Rows are points. Each copy is the shape, with its points in the same order, turned, moved and blurred by noise. Is it also mirrored, or only turned?

Shape (7 x 2)
[[ 21  24]
 [ -4 -12]
 [ -3 -17]
 [ 11  -5]
 [-21  13]
 [ 54  23]
 [ -6  -9]]
Copy 1 (7 x 2)
[[ 35   3]
 [ -8  -3]
 [-10  -2]
 [  7 -12]
 [  1  28]
 [ 60 -24]
 [-10  -1]]
Copy 1 is: only turned
Copy 2 (7 x 2)
[[-17 -29]
 [  4  13]
 [  8  14]
 [ -2  -3]
 [-29  14]
 [  2 -54]
 [  0  14]]
Copy 2 is: mirrored
Copy 3 (7 x 2)
[[  8  23]
 [  3 -25]
 [  9 -30]
 [  9  -3]
 [-26  -9]
 [ 34  37]
 [  1 -22]]
Copy 3 is: only turned

Shape (8 x 3)
[[-22  23   2]
 [ 17 -60  13]
 [ 16  11   1]
 [  7   5  -2]
 [  3  25  19]
 [-21  16  28]
 [-31  -8  14]
 [ -7   2  13]]
Copy 1 (8 x 3)
[[-21  14 -19]
 [ 20 -31  52]
 [ 17  10  -7]
 [ 11   3  -6]
 [  2  30  -5]
 [-25  27   5]
 [-30  -1  13]
 [ -7   8   5]]
Copy 1 is: only turned
Copy 2 (8 x 3)
[[-36  21 -13]
 [ 28 -47  25]
 [  1  23   4]
 [ -5   8   0]
 [-20  26  19]
 [-41   9  19]
 [-33 -16   7]
 [-20   6   6]]
Copy 2 is: only turned

Shape (8 x 4)
[[-38  -7  25  -2]
 [ 44  27 -19  33]
 [ 24  15  -7 -30]
 [ -1 -20  14 -26]
 [  8  27  18  -9]
 [ -4  25 -23  20]
 [-54 -11  18  -4]
 [-13 -14  23  10]]
Copy 1 (8 x 4)
[[  0 -30  20 -16]
 [ 14  48  -6  45]
 [-32  39  11  -3]
 [-39 -13   2  -6]
 [ -7  20  35   5]
 [ 24  25   4  -1]
 [  7 -42  18 -30]
 [-13 -24  11   6]]
Copy 1 is: mirrored
Copy 2 (8 x 4)
[[-50  20   0  21]
 [ 46   6 -24 -18]
 [ -9  -9   5 -43]
 [-38 -15   6  -6]
 [ -5  20  12 -16]
 [  1  24 -37 -18]
 [-60  22 -11  19]
 [-27   3  -2  24]]
Copy 2 is: only turned
Copy 3 (8 x 4)
[[-27 -39  12 -16]
 [ 27  11   2  58]
 [ 19  24   8  -8]
 [ 10 -18  18 -28]
 [-12   9  23   7]
 [ -6  -2 -21  32]
 [-36 -46  -1 -23]
 [ -5 -38  19  -1]]
Copy 3 is: only turned

Shape (9 x 6)
[[-12   2  12  -4  16   0]
 [  3  -1 -30  -4  23   9]
 [  7  -6   7  17  23  -6]
 [  0  15 -13  19  34   7]
 [ -2   1  -1   3 -17   1]
 [-49  -1  -7   8 -17 -34]
 [ -1  13  19  18  -3   0]
 [ -4  30 -16 -58  13 -48]
 [  1  -6 -24   4  -5 -11]]
Copy 1 (9 x 6)
[[  3  -1   4 -11  25  -2]
 [-13  -9 -31  11  12  -5]
 [ 13 -20   6   9  20 -15]
 [ -2  -8 -13  23  33 -17]
 [ -4  10  10   8  -5   5]
 [-51   7  38  -3   7 -20]
 [ 14  12  21  11  14  -9]
 [-23  39 -29 -44  -2 -43]
 [-17  -2  -3  12 -13  -8]]
Copy 1 is: only turned
Copy 2 (9 x 6)
[[-18  14   3   0  10 -10]
 [-13 -11  24 -21  -1  10]
 [ -8   3  24  16   8 -10]
 [-21   4  28   9  -2  18]
 [  6  -8 -13   2   1  -3]
 [-38 -20 -32   9 -19 -29]
 [  1  10  -5  25   4  -1]
 [-16  30   0 -48 -51 -32]
 [ -2 -23   5  -7 -11  -6]]
Copy 2 is: mirrored
Copy 3 (9 x 6)
[[ -6  -3  17  -6   9   5]
 [ 13   5 -10 -13 -16  16]
 [ 15 -15  22   5  -3  -1]
 [ 10   2  20  -9 -23  20]
 [-17  -2  -1  20  -5  -2]
 [-27   6  17  -2 -23 -52]
 [-14  -1  31  19   1   7]
 [  4  60  -8 -26  24 -29]
 [  6   8  -9  13 -17 -10]]
Copy 3 is: mirrored

Shape (14 x 8)
[[  6  -8   1 -25  -2  19  -2  -9]
 [ 15 -14  12  38   4 -12 -28  -5]
 [-12   5  -2  14  25   2  13   1]
 [  1   4   8 -13  -9 -15 -20   9]
 [-17 -15  35  24  -6 -24  21  -5]
 [  3   7  19  -4  -3   1  17 -10]
 [ -2  -7  -3 -16 -14  10  10  -7]
 [-14   6   5 -10  -4   0   2   5]
 [-28  -4  -1 -23  20  -5  13  -5]
 [ 11  -4  -1 -18  -4 -14  20  16]
 [ 20   7  13  -3   2   1 -50  -5]
 [  5 -12   6  11 -14  17  16  -3]
 [  9   5  -4 -25  -7 -16  -2 -13]
 [  5 -30  21  42  32  27  13   9]]
Copy 1 (14 x 8)
[[  4  -2  -2 -40 -10   8   1 -10]
 [  4  -8  18  17 -14  -3 -31  20]
 [ -7  -6 -22  -1  13  13   1  15]
 [ -1  -5  16 -12 -14 -20  17   6]
 [ -6 -37  19  20  27  11   4  -4]
 [ -5  -2   9  -9   5  20  15  -8]
 [  7 -10  -8 -21  -8   8  12 -21]
 [ -5 -15  -5 -12  -4   1  21  -1]
 [-19 -10 -22 -28  21  -6  10  -6]
 [ 19   2   0  -7   9  -8  22 -13]
 [ -4   6  25 -22 -36 -13 -12  24]
 [ 16 -16  -6  -4  -7  26   0 -10]
 [ -5   8   7 -17  -8 -15  13 -19]
 [ 25 -21 -11   0  24  35 -32  28]]
Copy 1 is: only turned
Copy 2 (14 x 8)
[[  9   4   2  -4   8  14  23 -11]
 [ -6  -7   6  33  18   5 -31  19]
 [ -1  -6 -18  -7  16 -17   6  22]
 [ -1  -8  13  16  -6 -11  -1 -13]
 [-33 -43  -9 -10  -7   6 -16  20]
 [-12  -4   6 -20   0   2   7  13]
 [  4   0  -5 -15  -1  14  10 -11]
 [ -3  -3  -8  -4 -11  -9  13  -2]
 [ -7 -15 -25 -16  13 -15  26 -10]
 [ 20 -21  12 -22  -2  -7   0  -6]
 [ -4  14  22  43  12   1  -1  -7]
 [  7  -5  -7 -10  -3  23  -5  15]
 [ -2  -4  14  -7   6  -4   1 -27]
 [  9 -22 -16   8  28  20   3  60]]
Copy 2 is: mirrored

Shape (12 x 9)
[[-20 -14   4  18 -44  24 -23   1  -3]
 [-29 -29 -46 -23 -43   0  -1 -31  20]
 [-24   2  36 -19  16   7 -30 -11  10]
 [ 11   3 -24  21  -5  36  10  45 -24]
 [-27  -3   1  25  19 -29  27  38 -26]
 [ 13 -36  19  34   6 -29 -36  15  22]
 [ 20 -15  33  31  28  36 -32 -22 -26]
 [-31  40   5  -5 -41 -19 -11 -14  10]
 [ 11 -10  24  13 -17  14  24  16  -7]
 [ 17 -35 -44 -17  22  -8   0 -31  -6]
 [-50   6  -1  -9 -32  23  41 -15 -11]
 [-14   4 -19 -38 -25 -22  10  -5 -40]]
Copy 1 (12 x 9)
[[  2 -36   6 -13 -31  15 -38  -3  39]
 [-25  12 -51 -30 -17  30 -43 -14  51]
 [-44 -26  25 -16   6  19   7 -16  11]
 [ 39   9  15  11 -11  -7 -39   9  -5]
 [ -4 -15 -13  40  13  24 -26  33 -31]
 [  1 -54  -9   5  39   1   8  22  36]
 [ -2 -54  18 -23  -8 -44   9 -11 -11]
 [-51 -12   3  34 -23  27 -30 -20  44]
 [ 14 -14   2  12 -31  10   7  15   5]
 [-19  18 -52 -31  16 -21 -13  -4   7]
 [-20   1 -17   4 -56  47 -33 -16  -7]
 [-50  26 -18   5 -30   5 -35  26  11]]
Copy 1 is: only turned
Copy 2 (12 x 9)
[[-13   1  28 -24 -17   3 -44  17  17]
 [ 19  23  -2 -58 -33 -24  -2   0  29]
 [-32  -1   5  22 -30   6 -22 -40  21]
 [ 22 -41  16 -12  15  39 -23  21 -10]
 [-12 -48 -22  19  33  -3  -1  23  24]
 [ -8 -34  30  19   1 -55 -37 -17  -1]
 [-28 -13  48   6  32  20 -41 -51   2]
 [-32  30 -28  -2 -27  -6 -25  21   1]
 [  7  -2  30  23  13  14 -13  18  11]
 [ 20  -7   7 -37  14 -18  25 -46   4]
 [  0  27 -13 -14  -5  32  -8  26  54]
 [-25   2  -8 -28 -11   8  38  16   8]]
Copy 2 is: mirrored
Copy 3 (12 x 9)
[[-30 -13  10  30   5 -24 -18  25  11]
 [-37 -26  -5 -17 -26 -51  27  15  38]
 [-25  37   3 -11  -7  -2 -26 -19  -3]
 [ 16 -21 -20  17  18  20  11  50  -6]
 [ 11   6 -57  30   2  -9  14  -4 -40]
 [ 16  19  19  20  30 -32  13 -31  -8]
 [ -6 -14  25  10  35  37 -35 -26  -8]
 [-13  19 -18  34 -54 -29 -20   4  24]
 [ -2  -9   9  19  -7   3   2  20 -39]
 [  4 -37 -15 -45  -3  -6  33 -24  13]
 [-58 -16 -34  16 -44  -5  -2  28 -15]
 [  5 -22 -42 -20 -39 -34 -17  15  -1]]
Copy 3 is: only turned
Copy 4 (12 x 9)
[[ 34 -16  21   4  26   1 -13  40  12]
 [ 37 -22 -23   2  12 -25  50  34  36]
 [ -3 -36  33 -10  41 -42 -12   5  -4]
 [ 29   0   1 -16  13  51  -3  -3 -31]
 [-12 -20   2  45   3  15   3 -15 -42]
 [  0  17  31  44  60  -7 -10  -5  12]
 [ 48 -24  52 -11  51  -9 -42 -31  -3]
 [-12 -20   5   0 -25 -32 -18  31  18]
 [ 19   8  49   5  -2  12   6   7 -19]
 [ 31 -26  -1   2  27 -12  46 -48  24]
 [ 33 -35   7  -4 -26 -20  18  36 -30]
 [ -5 -50   8   1 -25   6  30  -2  18]]
Copy 4 is: mirrored

Shape (17 x 11)
[[ 21  16   3 -17  27  33  10   9 -26  -8  15]
 [-21  10 -10  -1  -3 -22  32  29  15  26  22]
 [ 11  -1  -6  11  27  28  -1  10 -32 -26  -3]
 [-11 -25  10  11 -23 -23  30  11  15   9  12]
 [  0  -2   8 -20  29  26 -15   8   3 -21  28]
 [-31   6   5  25  -3 -28   8  -7  -8  11  29]
 [-46  23  26   2 -17  16  22 -12  21   4 -41]
 [-13  16  39  25 -15 -16   8 -12  18  12 -37]
 [-12  -2  10  -7   9 -20  19 -24  17  -2 -48]
 [ 42 -35 -13 -19  11  25 -20   3 -14   6   1]
 [ 20 -26  13 -19  26 -19 -25   4 -10  20 -43]
 [-17  18  21  -3  -9 -22   2 -23   5  -8 -28]
 [-12 -13  30  23  18 -23 -11 -14   8  35 -33]
 [ 37  10   4 -23  13  13 -10   0 -13   4   4]
 [ 18 -14 -21 -21   2   7 -32  21 -21   8  -4]
 [ -9  23  -3  21   6 -11   3 -22  35  10 -28]
 [  6  25   7   5   9  -6  -1  28  15 -18   4]]
Copy 1 (17 x 11)
[[ 41  29 -12   9  30  22  -8  21 -15  -5   5]
 [  3  27   3  -5  -7 -23  23  16  34  18  34]
 [ 33  17 -10  42  40  15  -2  10  -7 -15 -11]
 [ -4 -14  20   8  -4 -29  16  24  25   0   4]
 [ 19   6  10  11  30  29 -30   6 -16   0  31]
 [ 11  12   8  25  -4 -44   2 -15   2  19  15]
 [-37  47  21  11 -28   6  29 -12 -14  -7 -20]
 [ -6  16  39   1 -13 -13  32 -20  -3   5 -32]
 [-34  19  25 -18  23  -9  14 -10   0 -14 -28]
 [ 28 -29 -22  -5  37  26 -25  25  -2   9 -18]
 [  0 -19  11 -24  60   4  22   5 -16  25 -35]
 [-13  15  15  -5  -1 -13  23 -34 -21 -14 -12]
 [ -9   7  35  -2  23 -23  19 -16  -3  39 -37]
 [ 36   1 -17 -19  23  24  -4   2 -22   1  -5]
 [ 17 -22 -33   0  38  21   7   9  -5  16   3]
 [-12  30  20  -9   2   1   5 -40  20   4 -21]
 [ 23  16  17   8  17  18  16 -21  11  -7  21]]
Copy 1 is: mirrored
Copy 2 (17 x 11)
[[ 17 -18  25  -8  21  22   5   1 -27  20   5]
 [-30 -10 -11   6  10 -18  21  29  24  23  26]
 [ 10 -13  22  -1  22  27 -27   8 -19  28 -23]
 [-32 -21  -7  20 -20 -27  -2  11  25   5   4]
 [  5 -19   3  20  34  26  -5  10 -30 -10  10]
 [-19  12  -2  26   4 -36 -25  15   5  18  27]
 [-50  36   9 -23   7   4  -8 -11  28 -22 -12]
 [-21  36  15   7  -4 -25  -6  -6  38 -14 -27]
 [-15   3  -8 -12  24 -11 -13 -29  50  -5 -24]
 [ 21 -32 -14  25   7  18  11 -22 -25  28 -31]
 [ 10 -14 -14  17  41 -23  11 -27   6  15 -58]
 [ -3  21  -4 -15  10 -25 -20 -15  26 -16 -11]
 [-18  24   4  36  27 -34  -6 -21  35   8 -35]
 [ 31  -7   1   2  13   4  20 -14 -18  13  -8]
 [  8 -15 -30  10  16   2  11  -1 -34  31 -28]
 [ -4  37 -13   8  12   6  -6  -8  48   3 -10]
 [ 11   3  -1   1  16   7   4  40  11  -8  -8]]
Copy 2 is: mirrored
Copy 3 (17 x 11)
[[ 31  28  23 -27  13  15  -3  20  -9   2  14]
 [ 12  10 -23  24   8 -35  24  27  27   6   5]
 [ 28   5  38 -27  27   6   0   4 -10 -17  -9]
 [ -3 -25 -20  11  -1 -29  36   9   1  10  -1]
 [ -2   7  11 -12  17  20 -22  21  -3 -18  21]
 [ -1  -3  14  40  14 -31  20  -7  10   8  16]
 [-34  29   2   8 -19   6  33 -20  25  11 -40]
 [-14  16 -10  27 -12  -3  37 -33 -17   3 -34]
 [ -2   6 -23  -3   7   6  12 -41   8  18 -36]
 [ 44 -27   7 -21  -2  22 -26  19 -24  -2  -6]
 [ 25  -4 -18   1   8  -1 -36 -15 -35  12 -43]
 [ -8  16  -7   9  -9  -7  11 -44   0   7 -13]
 [ -4  -1  -8  44  13   1   3 -22 -26  18 -43]
 [ 40  15  -1 -12  -6  19 -15   5 -22   1   9]
 [ 40 -12   9  -6 -13  -8 -36  15  -9 -13 -14]
 [  8  14 -18  32   5  18  25 -31  17  -7 -25]
 [  9  25 -13  -1   9 -11  11   2  -4 -36   4]]
Copy 3 is: mirrored
